Rows are points. To make a cloud, some directions were put in groups of two or more. Within a group, all points are equally far from the middle, so they leave a hole (a ring in 2 directions, a hollow ball in 3). The other directions are filled evenly. Then the cloud was stretched, turned, moved and blurred a little. How many holes are there, and how many directions does each take, smallest first?
In the rows, zero is written as 128.

Cloud, 22 rows:
[[113 103  86]
 [ 82 154 153]
 [159  99 177]
 [143 159  83]
 [141 121  85]
 [136 133  79]
 [136 101 185]
 [168 128 179]
 [129 157  75]
 [109  76 140]
 [133 159  77]
 [162 103 115]
 [171 161 116]
 [150 139 185]
 [129  78 162]
 [ 71 161  90]
 [117  75 144]
 [175 152 118]
 [162 161 102]
 [101  83 155]
 [118 187  90]
 [ 62 124 108]]
Holes: 1 (3)

Cloud (27 x 4):
[[126 135 104 182]
 [121 174 181 109]
 [113 129 193  82]
 [171 133 104  95]
 [183 149 129 137]
 [ 98 162 156  84]
 [ 81  96 152 164]
 [ 83 155  84 119]
 [162 154 196 121]
 [ 82 170 149 115]
 [120 182 104 139]
 [136  90  85 145]
 [133 160 134  72]
 [ 64 148 141 109]
 [117 106 130  66]
 [ 98 164  85 142]
 [162 120 138 178]
 [156 166 123  90]
 [171 140 197 126]
 [119 186 132 138]
 [153 178 160 148]
 [156 174 171 104]
 [146  79 112 151]
 [ 91 165 167 152]
 [157 160 191 140]
 [147 118 208 145]
 [143 137  87  85]]
Holes: 1 (4)

Cloud, 52 rows:
[[135  54 158 131  97 150]
 [143 113 190 105 143  97]
 [156 146 153  57 107 132]
 [152 125 152 175 156  88]
 [ 92  82 152 161 161 123]
 [101  95 148 146 153 168]
 [120  71 115 117 107 155]
 [136 121  72 125 130 148]
 [140 172 158 194 171  90]
 [183 134 107 124 134 187]
 [210 159 135 107  96 146]
 [111 100 139 100 142 104]
 [146 196 127 107 136 129]
 [ 94 129  77 118 154 162]
 [192 138 199 141 124 119]
 [167 137 138 101 128 194]
 [237 132 140 111 123 143]
 [165 134 178 104 144  92]
 [155 158  99 103  99 164]
 [175 130  80 116 138 170]
 [147 149  88 120 151 110]
 [127 129 172 139 182 147]
 [159  67 128 135 104 128]
 [140 125 153 129 102 207]
 [179 175 140 166 165 127]
 [159  93 150 116 107 206]
 [125  67 157 149 100 161]
 [ 90  97 142 137 159 164]
 [174 133 140 149 170 168]
 [159 167 169  65 111 146]
 [166 122 183  76 126 179]
 [154  75 178 153 173 125]
 [203 150 161 150 108 173]
 [162 146 216 127 125 138]
 [126  57 158 142 128 152]
 [158 164 127 116 126 189]
 [214 127 159 141 119 118]
 [132 161 186 116 150  99]
 [121  54 100 135 151 157]
 [141 118 152  73 163  99]
 [116  94 148  95 144 175]
 [174 159 170 186 129 132]
 [155 176 120 105 104 132]
 [177 181 181 159 127 134]
 [127 120 139 103 107 202]
 [159  96 184 171 140 126]
 [100 150 195 104 132 138]
 [169 178 152 183 152 135]
 [143 179 156 155 191 133]
 [162 139 201 168 118 154]
 [158 148 129  99 117 196]
 [154 174 159 171 141  94]]
Holes: 1 (4)
